Every row gives one point. The last column is the point's height on a tilted bowl or saddle (a function of degree 2), plus a little noise. Along how many of its main directions does it bend up, bend down or stay straight?

Points (17 x 4):
[[-38 -21  16  33]
 [  6 -10 -17  -1]
 [-20   6 -35 -15]
 [ 13 -10  11  18]
 [-78  11   8  38]
 [ -2  35  -2   1]
 [-83  51   9  57]
 [-30  63 -20   5]
 [ 30 -26  41  66]
 [-61   2 -40   1]
 [-15  40  10  11]
 [-84  53 -56  24]
 [-65 -42  36  88]
 [ 12  56 -35  -2]
 [ 22 -23 -38  10]
 [ 31 -27  33  60]
 [-28 -22 -12   8]]
Directions: 3 up, 0 down, 0 straight

Points (25 x 5):
[[-41 -72  64  28  74]
 [  3   6  42   2 -13]
 [-14 -18  15  10  11]
 [ 10  34 -13   0  17]
 [ 16 -20 -24 -36  37]
 [-17 -28  -9   7  30]
 [-21 -34  16  26  25]
 [-55  -4   1 -69  23]
 [-12  45  70  42   2]
 [ 37  13   3  24   6]
 [ -7  32  64 -20 -30]
 [-12 -41 -35 -37  72]
 [-27  52 -34 -74  90]
 [-74 -77 -49  68  48]
 [ 47 -59  36  24  33]
 [-43 -15 -10 -12  19]
 [ -3  20  -6  39   2]
 [-67  58  29  26 -41]
 [-91  21 -21   8 -38]
 [-13  -7 -12  14  17]
 [ 38  -7  22 -41 -34]
 [ 33  49  -4   7  13]
 [-31  83 -77  33  20]
 [-11   3  29  14  -2]
 [ -9  14 -32  -9  34]]
Directions: 2 up, 1 down, 1 straight

Points:
[[  8 -24  19  24 -49  -2  14]
 [ -9   1 -13   4  -5  23   7]
 [  7 -41 -24  36  23 -32  14]
 [ 27  -2 -29  21   5  44 -17]
 [-38  20  -1 -32  -7  26  14]
 [-38  40  16  -4  46 -45 -21]
 [ -7 -33 -23  -8 121 -37  38]
 [-48 -22  -4  92 -27  -7  80]
 [-29  63 -39   6 -23 -47 -60]
 [-16  48 -50  47  51  18  21]
 [-69   3  36  51  39  53  90]
 [ 54  18  22 -38 -10   6  23]
 [ 28  13   4 -12 -18 -24   3]
 [ 11  31 -24  -6  18  60  12]
 [ -8  60  69   3  -1 -13 -42]
 [-13  17  13   3  36   5  15]
 [-32  25  27  -6   4 -31 -14]
 [ 12 -29  27 -20  46  67  34]
 [ 26  36  -7 -11 -42  17 -14]
 [-14 -35  24 -27  25 -40  36]
 [ 20   7 -22 -16 -27   0  -6]
 [ 53 -59 -12 -26  -9  -9  32]
 [-16  28   0  51  49 -34  40]
 [ 21  -2  -1  -9 -24  -6   5]
 [ 22 -15  23  14   4   6  21]
 [ 12  38  -6  18  63  -4   8]
 [-43  18  -7   3  -9 -46 -34]
 [-30   3  61  40  61  -8  65]
 [ 22 -30 -32 -94 -16   8  53]
 [-10  13 -18  44 -13  21  16]
 [-19 -32  -5 -21 -11   1   6]
 [ 25 -23  42  33 -18  27  14]
 [  9 -52  -6  22  67   0  34]
 [-47 -47 -11  29 -24  32  26]
 [  9  -6  -3  93  12 -55  86]
 [  0  44 -14 -46  23 -69 -46]
 [-22 -11   9   0  55  27  33]
 [ 11   6 -25  38  31  -8   8]
 [ 70 -14   4  41 -21  25 -36]
 [-21 -19  -5  64   3   9  40]]
Directions: 2 up, 2 down, 2 straight
